Each point is reached from the start by the listed moves, each made 0, 1 or 2 times, or once backwards (-1), plus a little noise. Is the number of moves made odd or even? Then give how often each move was made.

Moves:
(1): 0.027; -0.019; 0.007; 0.005; -0.009; 0.003
(2): 0.011; 0.032; -0.009; 0.012; -0.019; -0.001
(3): 0.000; 0.028; 0.032; -0.023; -0.021; -0.002
Start: 0.016; -0.014; -0.013; -0.031; 0.026; -0.025
Points:
0.070; -0.082; -0.031; 0.002; 0.029; -0.015 => odd (2, 0, -1)
0.059; -0.028; 0.074; -0.079; -0.016; -0.022 => odd (2, -1, 2)
0.037; 0.051; -0.033; -0.007; -0.013; -0.028 => even (0, 2, 0)
0.032; -0.010; 0.066; -0.084; -0.005; -0.023 => even (1, -1, 2)

Moves:
(1): 0.025; 0.010; 0.029; 0.007; 0.021; -0.005
(2): 0.004; 0.033; 0.000; 0.004; 0.001; 0.031
(3): -0.021; 0.010; 0.027; -0.005; 0.004; -0.022
(4): 0.001; -0.006; 0.013; 0.028; -0.002; 0.006
(5): -0.009; -0.003; 0.004; 0.014; 0.029; 0.014
(6): 0.004; -0.028; 0.030; -0.017; -0.019; 0.027
Start: -0.037; 0.005; -0.009; 0.003; -0.001; 0.009
Points:
-0.066; 0.075; -0.038; 0.093; 0.023; 0.075 => odd (-1, 2, 0, 2, 1, -1)
-0.040; 0.013; 0.069; 0.026; -0.047; 0.042 => even (0, 1, 1, 2, -1, 1)
-0.037; 0.023; -0.030; 0.005; -0.015; 0.139 => even (-1, 2, -1, 0, 1, 1)

Moves:
(1): 0.029; 0.003; -0.013; -0.002; -0.001; -0.008; 0.013; 0.005; -0.006; 0.015; -0.004
(2): 0.018; 0.017; 0.004; -0.006; -0.001; 0.005; -0.013; 0.021; 0.003; 0.033; 0.023
(3): -0.009; -0.020; 0.025; 0.001; 0.021; -0.027; 0.008; 0.010; -0.015; -0.010; 0.008
(4): 0.003; 0.006; 0.004; 0.035; 0.008; 0.018; 0.005; -0.001; -0.010; -0.014; 0.001
(5): -0.008; -0.007; -0.016; -0.008; 0.032; 0.020; -0.006; 0.006; -0.002; -0.002; -0.013
(6): 0.018; -0.011; 0.013; -0.014; -0.011; 0.024; -0.008; 0.001; 0.012; -0.004; -0.021
(7): -0.005; 0.007; 0.000; -0.019; -0.006; 0.009; 0.025; 0.002; -0.005; -0.012; 0.005
(8): -0.012; -0.002; 0.000; 0.005; -0.006; 0.004; 0.005; 0.016; -0.005; -0.002; -0.014
(9): 0.006; -0.001; 0.004; 0.014; 0.007; -0.010; 0.004; 0.010; 0.040; -0.005; 0.015
Start: 0.008; 0.007; -0.011; 0.003; 0.017; -0.005; 0.014; -0.014; -0.007; -0.024; 0.023
Points:
-0.044; 0.021; 0.042; -0.035; -0.026; -0.004; 0.057; 0.031; -0.074; -0.040; 0.036 => odd (-1, 1, 1, 0, -1, 0, 2, 2, -1)
-0.016; -0.009; -0.001; 0.125; 0.035; 0.013; 0.027; 0.005; 0.006; -0.083; -0.016 => odd (0, -1, 0, 2, 0, 0, -1, 2, 1)
0.075; -0.069; 0.016; 0.043; 0.126; 0.032; 0.050; 0.000; -0.008; -0.089; -0.031 => odd (2, -1, 2, 2, 2, 2, 0, -1, 1)
0.109; 0.011; -0.019; 0.052; -0.045; 0.067; 0.044; -0.040; 0.001; -0.049; -0.042 => odd (2, -1, -1, 2, -1, 2, 0, 0, 0)
-0.069; -0.028; 0.003; -0.067; 0.058; 0.077; 0.046; 0.030; -0.070; -0.082; -0.047 => even (-1, 0, 1, 0, 2, 1, 2, 2, -1)
0.134; 0.022; -0.009; -0.014; 0.015; -0.034; -0.015; 0.055; 0.097; 0.083; 0.061 => odd (2, 2, 0, -1, 0, 1, -1, 0, 2)

Moves:
(1): 0.007; 0.009; 0.002; -0.003; 0.013; -0.002; -0.019; -0.004; 0.014; 0.001; 0.011; 0.006; 0.001
(2): 0.010; -0.020; 0.012; -0.011; 0.010; -0.018; -0.004; 0.004; 0.003; -0.008; -0.012; 0.003; 0.001
(3): 0.009; 0.003; -0.015; 0.025; 0.001; 0.005; -0.006; -0.016; -0.001; 0.005; 0.014; 0.005; -0.010
(4): 0.012; -0.005; 0.005; -0.010; 0.003; 0.014; 0.007; 0.009; 0.008; 0.005; -0.004; -0.032; 0.015
(5): 0.003; 0.000; 0.008; -0.006; 0.007; -0.013; -0.002; 0.004; -0.022; 0.008; -0.008; -0.003; 0.008
(6): 0.019; 0.002; -0.003; -0.007; -0.021; -0.009; -0.008; -0.001; 0.007; -0.026; 0.008; 0.017; 0.000
(7): -0.014; -0.013; -0.018; 0.001; 0.000; 0.001; 0.003; 0.002; 0.005; 0.001; 0.022; 0.014; 0.005
(8): -0.010; -0.014; 0.002; 0.006; -0.011; 0.004; -0.006; 0.015; -0.009; 0.012; -0.006; -0.003; -0.002
(9): -0.025; 0.026; -0.021; 0.013; -0.001; 0.001; 0.017; 0.024; 0.016; 0.012; -0.032; 0.005; 0.027
(10): 0.004; -0.001; -0.010; -0.020; -0.024; -0.017; -0.012; -0.004; 0.014; 0.001; -0.002; -0.010; -0.002
(11): 0.000; -0.008; 0.005; -0.001; 0.000; -0.004; -0.019; -0.008; -0.004; -0.018; -0.004; 0.007; 0.004
(12): 0.022; -0.011; 0.009; -0.035; -0.008; -0.005; 0.000; 0.023; -0.017; -0.003; -0.011; -0.001; -0.012
Start: -0.015; -0.011; -0.005; -0.003; -0.008; -0.017; -0.001; 0.000; -0.004; 0.014; 0.008; -0.004; -0.004
Points:
0.026; -0.059; -0.064; -0.060; -0.123; -0.057; -0.026; 0.041; 0.044; -0.041; -0.016; 0.006; 0.010 => even (-1, 1, 1, 1, -1, 2, 1, 1, 1, 2, 1, 1)
-0.039; 0.042; -0.064; 0.056; -0.002; -0.012; -0.006; 0.027; 0.035; 0.090; -0.037; -0.060; 0.085 => even (1, 0, 2, 2, 2, 0, 0, 1, 2, 1, 0, -1)
-0.047; 0.009; -0.052; 0.028; -0.051; -0.068; -0.007; -0.003; 0.077; 0.003; -0.088; -0.014; 0.040 => even (-1, 2, 1, 0, -1, 0, -1, 0, 2, 2, 1, -1)
0.105; -0.056; 0.060; -0.121; -0.034; -0.086; -0.062; 0.080; -0.003; 0.011; -0.046; -0.058; 0.017 => even (2, 2, 0, 2, 2, 2, -1, 2, 0, 1, -1, 1)
0.009; -0.101; 0.004; -0.029; -0.041; -0.046; -0.030; 0.009; 0.022; 0.010; 0.044; -0.025; -0.005 => odd (0, 2, 0, 1, 0, 1, 1, 2, -1, 1, -1, -1)
0.067; -0.014; -0.019; -0.085; -0.060; -0.135; -0.041; 0.037; -0.025; -0.032; -0.124; 0.009; 0.024 => even (-1, 2, 2, 0, 2, 1, -1, -1, 2, 2, 2, 2)
0.000; -0.013; 0.026; -0.083; -0.016; -0.105; -0.058; 0.047; 0.041; 0.028; -0.079; -0.028; 0.032 => odd (2, 2, -1, 0, 1, 0, -1, 1, 1, 2, 0, 0)
-0.024; 0.010; -0.063; -0.017; -0.081; -0.095; -0.006; 0.001; 0.102; -0.066; -0.058; 0.033; 0.058 => odd (-1, 2, 0, 0, -1, 2, 0, -1, 2, 2, 1, -1)
